Rows are points. The points of each table are mixes of a few directions, plus a little noise. Count the directions of each table, and those that both share. Where both have some left over, give the other angles between the two spaces (their principal angles), to ten degrees, smallest first.

First:
[[.25,.38,-.05],
[.13,.62,.09],
[.06,-.54,-.18],
[.60,.48,-.22],
[-.48,-.43,.17],
[-.55,-.50,.19]]
Second:
[[.40,.11,-.22],
[.11,.90,.16],
[-.29,-.53,.01],
[.29,.14,-.15],
[-.53,-.88,.08],
[-.01,.16,.05]]
Directions: first 2, second 2, shared 2

First:
[[-.01,-.01,-.01,-.01,.00,.01,.00,.00,-.03],
[.00,-.01,-.01,-.01,.00,.01,.00,-.01,-.03],
[.02,.06,.07,.04,-.04,-.03,.03,.05,.18],
[-.08,-.26,-.35,-.18,.21,.16,-.16,-.29,-.94],
[.04,.14,.18,.10,-.10,-.08,.08,.14,.48],
[.00,.00,-.02,.00,.01,.01,.00,-.01,-.02],
[.02,.10,.13,.07,-.07,-.06,.05,.11,.35]]
Second:
[[.12,.05,.02,.02,.08,-.04,.02,.25,.04],
[-.05,.18,-.26,-.15,.00,-.12,.15,.13,-.05],
[-.28,.06,-.06,.02,-.09,-.29,-.08,-.15,.34],
[.06,-.23,.19,.10,.05,.19,-.16,-.17,-.18],
[-.29,.17,-.26,-.11,-.11,-.29,.06,-.11,.19],
[.21,-.12,.01,.00,.18,.17,-.05,.15,-.38],
[.24,-.11,.37,.12,-.10,.39,.07,-.10,.06]]
Directions: first 1, second 4, shared 1

First:
[[-.06,-.17,-.17,.11,.28,-.11,.19,.01,.09,-.17,.25,-.40,.07,.11],
[-.12,-.43,-.42,.19,.32,-.06,.32,.15,.07,-.21,.24,-.50,.06,.18],
[-.02,-.13,-.13,.02,-.09,.10,.00,.10,-.05,.05,-.13,.10,-.03,.00],
[-.02,-.14,-.15,.00,-.23,.20,-.06,.15,-.10,.12,-.26,.29,-.06,-.04],
[.00,-.08,-.10,-.02,-.23,.17,-.08,.13,-.10,.13,-.25,.31,-.06,-.04],
[.02,.01,.01,-.04,-.21,.11,-.10,.05,-.07,.11,-.20,.28,-.05,-.06],
[.12,.56,.56,-.18,-.02,-.17,-.21,-.32,.05,.03,.10,.11,.01,-.12],
[-.10,-.35,-.35,.16,.27,-.04,.26,.11,.07,-.18,.19,-.42,.06,.15],
[-.05,-.21,-.21,.08,.05,.06,.10,.11,.00,-.04,.00,-.09,.00,.05],
[.22,.93,.94,-.33,-.12,-.23,-.40,-.49,.05,.12,.07,.32,-.01,-.23]]
Second:
[[.15,-.11,-.02,.16,.40,-.05,.14,.18,-.09,-.26,.29,-.23,.11,.06],
[-.29,.20,-.11,-.09,-.37,.22,-.34,-.28,.02,.25,-.39,.34,-.12,.01],
[.16,-.31,.31,-.13,-.07,-.13,.42,.15,.00,-.14,.16,-.17,.02,-.02],
[.13,.28,-.07,-.12,.01,.08,-.24,-.02,-.05,.09,-.38,.17,.13,.09],
[-.29,.32,.00,.09,.04,.28,-.45,-.27,.04,-.34,-.15,-.01,.14,.11],
[-.04,.33,.02,-.03,-.40,-.06,-.33,-.12,.21,.36,-.14,.33,-.09,-.36],
[.02,-.23,-.10,-.01,.30,-.24,.37,.01,.07,-.01,.26,-.44,-.01,.18],
[.15,-.50,.01,.11,.08,-.09,.44,.34,-.18,.06,.38,.00,-.18,-.08]]
Directions: first 2, second 6, shared 1; angles 40

First:
[[.03,-.13,-.06,-.20,-.03,.13,.11,.17,-.05,-.29,-.10,-.02,-.09,.01,-.04,-.07,.18,.09,.16,.05,.12,.04,-.13,.20],
[-.05,.04,.09,.19,.08,-.19,.01,-.09,-.01,.15,.07,.03,.20,.04,-.09,.09,-.19,-.10,-.07,-.10,-.39,.05,.07,-.10],
[-.17,.14,.06,.23,.00,-.29,.19,-.14,.16,.07,-.09,-.12,.11,.28,-.41,.20,-.08,-.11,.20,-.18,.04,.13,-.09,.15],
[.06,-.02,-.01,-.05,-.10,.02,-.19,.03,-.02,.15,.03,.13,-.05,-.18,.27,-.04,-.14,.05,-.11,.01,.00,-.11,.11,-.25],
[.14,-.40,-.05,-.41,-.03,.25,.10,.40,-.25,-.52,-.06,.14,-.03,-.19,.14,-.21,.15,.19,.12,.11,-.35,.04,-.09,.13],
[-.24,.40,.07,.46,-.16,-.50,-.01,-.39,.35,.55,-.09,-.11,.06,.31,-.37,.39,-.33,-.17,.17,-.31,.39,.02,.05,-.14],
[.21,.12,-.01,.11,.74,.57,-.11,-.28,-.28,-.05,.56,-.25,.08,-.14,.34,-.44,.54,-.20,-.89,.55,-.29,-.05,.09,.16],
[.04,-.12,-.05,-.17,-.23,.02,-.11,.17,-.01,.00,-.10,.15,-.10,-.15,.18,-.01,-.11,.13,.12,-.05,.09,-.08,.02,-.17],
[-.03,-.05,-.07,-.15,-.28,-.04,-.01,.14,.10,-.06,-.21,.06,-.18,.00,-.03,.07,-.04,.12,.30,-.09,.40,-.04,-.06,.00]]
Second:
[[-.04,.07,-.19,-.04,.08,-.21,-.35,-.94,.03,.29,.09,.14,.12,.01,-.37,-.26,-.24,.42,.02,-.02,-.67,-.03,-.28,-.28],
[-.06,-.03,.45,-.24,-.19,.15,-.03,.41,.16,-.19,.26,.14,-.09,.28,.43,-.23,-.08,.15,.06,.13,.76,.12,.23,-.36],
[-.02,.07,-.20,.03,.05,.02,-.09,-.40,.02,.11,-.02,-.09,-.03,-.19,-.05,.06,.09,.13,-.23,.10,-.22,-.04,-.22,.04],
[.06,-.05,.35,-.17,-.01,-.10,.30,.31,-.27,-.29,-.03,.15,.18,.14,-.41,-.04,-.07,-.14,.14,-.33,-.27,.04,-.06,.35],
[.13,-.02,.08,.14,.12,-.02,.18,.49,-.19,-.06,-.06,.00,.10,.09,-.11,.02,.01,-.45,.16,-.21,-.01,-.07,.30,.28],
[-.02,.03,-.15,.08,.01,.07,-.01,-.08,.03,.05,-.04,-.10,-.06,-.13,.09,.10,.11,.00,-.14,.11,.03,-.01,-.06,.03],
[.10,.12,.14,.00,.16,.20,-.09,.05,-.09,.06,.23,-.02,-.03,.02,.18,-.20,.11,-.14,-.28,.11,.24,-.08,.16,-.01],
[-.15,-.18,-.47,.21,-.25,-.09,.07,.17,.33,.01,-.44,-.23,-.17,-.22,.26,.53,.07,.02,.26,.11,.14,.07,-.05,-.06]]
Directions: first 4, second 5, shared 1; angles 40, 50, 80
